Every row gives one point. A path goes straight from each point to the next, and from the last back to the first. The post is the endless flat space through its rows: a point in 2 columns, a line in 3, a plane in 4, and so on, so that a path can go around it. Count how often the path circles the post. Going back the other way cancels.
In the rows, zero is written as 128.

Post:
[[120 138]]
Path, 26 rows:
[[104 100]
 [154 108]
 [143 140]
 [125 171]
 [ 93 184]
 [ 60 135]
 [119  96]
 [ 98 114]
 [ 70 132]
 [100 184]
 [134 166]
 [104 154]
 [103 170]
 [143 178]
 [153 129]
 [129  94]
 [109 127]
 [ 82 137]
 [109 156]
 [ 67 143]
 [107 111]
 [149  99]
 [145 137]
 [167 163]
 [141 124]
 [121 101]]
Times around: 0

Post, 5 rows:
[[114 129 115  85 169  96]
 [145 129  96  54 164 134]
 [130 163 113 174 151 107]
 [ 97  80 170 147 138 184]
 [ 97 111 121 196 111 139]]
Path, 31 rows:
[[ 79 145 152 137 140 100]
 [148 136 158 152 132 176]
 [137 129 122 124 147  91]
 [137 132 155 134 136 109]
 [ 70 120 175 102 121 111]
 [ 70 152  72 125 119 128]
 [ 66 122 150 140 179 183]
 [120 171  78  97 141 117]
 [138 147 140  99 132 135]
 [178 109 104 128 116 118]
 [109  78 123 107 150  98]
 [ 98 128  86 164 145  77]
 [124 153 104 149 152 195]
 [122 157 120 131 142 147]
 [134 126 154 111 115 141]
 [158 144  93 150 119  99]
 [143 116  91 111 141 128]
 [ 96  86  50 114 166  97]
 [118 146  75  73 179 122]
 [ 98 139 132 125 150 126]
 [127 114 143 119 133 163]
 [148 106 111 140 103 158]
 [105 131 151 107 116 139]
 [110 142 154  96 173 184]
 [ 91 159  90 153 149 105]
 [109 139 163 124 126 178]
 [127 124 165 150 109 166]
 [141  98 166 132 161 105]
 [ 83 107 113 187 152  61]
 [ 71  79 105 136 177 121]
 [ 80 122 124  95 172 182]]
Times around: 3

Post:
[[ 93 125 103  97 157 158 111 172 125]
 [129 118 153  92 189 124 103 123 133]
 [ 99  66 161  75 119 154  93 170 114]
 [ 83  98 122 121 151  83 121 158 144]
 [156 161 137 146 141 133 187 153  83]
 [143 166  99 121 144 149 220 107 113]
 [114 117 126 118 110 147 104 155 138]
 [107 217 149  48 168 180 159 128 117]]
Path (22 x 9):
[[101 161 134  84 172 116 116 162 109]
 [121 115 131  90 127  95 136 207 113]
 [150 108 120  85 130 190 157 123 133]
 [ 88 115 177  89 143 127 165 134 152]
 [ 85 101 104 138 166 150 141 121 132]
 [ 99 105 118 118 170 127 129 120 136]
 [102 101 183 105 152 120 140 165 125]
 [ 95 105  96 106 140 148 169 185 118]
 [115 166 155  88 161 183 173 114 145]
 [ 96 113 100 165  82 140 145 178 118]
 [122 122 116 139 102 132 129  90 102]
 [157  77 129  80 162 109 122  82  94]
 [138 162 145  46 120 136 170 133 128]
 [129 140 108  82 151 123 144 114  99]
 [148 190 113 100 183 160 142 102  68]
 [113 136 154  96 159 162 130 115 115]
 [ 99 145 182 110 121 134 158 177 103]
 [ 91 118 121 102 128 132 180 161 160]
 [117 120 127  91 114 128 140 154 150]
 [165 139 128 102 156 105 123  97 134]
 [151 132 129 100 136 159 108 100  78]
 [127 140 107 113 161 138 179 100 104]]
Times around: 0

Post (13 x 14):
[[109 145 140 129 163 100 156 133 131 146 125 115 206 134]
 [125 119 141 158 160 105 192 157 114 154  84  77 129  99]
 [131 131 155  98 165 136 116 135 127 166 131 136  39  91]
 [130  78 143 127  86 163 102 134 133 127 158 172 149 135]
 [135 139 119 113  91 174  95 170 135  99 130 184 114 118]
 [124 140 134 163 127 102 174 135  98 177 105 105 124 147]
 [122 107  90 165 126  67 150 134  89 156 100 106 153 144]
 [123 126 108 139 105 121 135 153 138 144 158  95 208 130]
 [126 129 163 140 107 151 115 115 135 102 131 153  62 117]
 [147 145 123 147 134 139 120 128 164 151  97 136  84 122]
 [108 112 126 195 160 118 139 131  94 164 112  96 188 123]
 [126 115  82 118 117 153 124 109 125 133 130 117 196 161]
 [135  98 135 134  93 157  70 137 131 109 121 130 128 168]]
Path, 23 rows:
[[133  81 148 163 163  87 167  64 108 150  55 121 193 151]
 [136  92 194 163 141 129  71  72 105 157 117 159  78 204]
 [127 143 137 237 144 108 172 197 157 124 107  76 189 101]
 [100  58 139 137 127 142 135  66 110 110 140  87 175 169]
 [122 180 104 115 158 108 139 143 161 139  85 136 140 157]
 [131  84  86 116  75 111  88 107 125 126 137  84 113 169]
 [130 125 143 142 142 129 145 108 111 138  96 117  89  79]
 [162 119 112 152 156 135 155 113 117 166  97 108 176 143]
 [132 136 124 134 153 107 160 178 101 135  94 121 120 140]
 [118 106  99 104 143 133 134 145  83 156 125 147  92 122]
 [ 90 131 149 147 117 147  89 122 145  89 112 142 146 126]
 [130 113 191 119  89 117 137 161 138 116 119 125 172 144]
 [174 118 124 145 104 164 121 185 170 122 156  82 185  86]
 [132 150 111 138 150 161  84 116 148 129 133 108 116 148]
 [117  97 151 190 105 112 102 186 110 159 119 115 148 146]
 [128 113 106 149  96  95 145 169 114 115  73 104 100 119]
 [134 163 113  92 122 106 136 162 152 140 104 163 140 103]
 [ 88 103 178  87 168  93 172 118  69 188 107 141 117  89]
 [118 128 153 179 145  79 187 114 102 137  87 136 175 116]
 [160 158 118 118 129 127  88 166 149 175 164 113 105 139]
 [129 163 107 177  98 165 125 156 156  95 107 139 177 165]
 [114 130 177  95 168 176 128 159 178 103 121 102 154  97]
 [103 123 107  70 107 136 130 171 129 127 153 150 175  74]]
Times around: 4
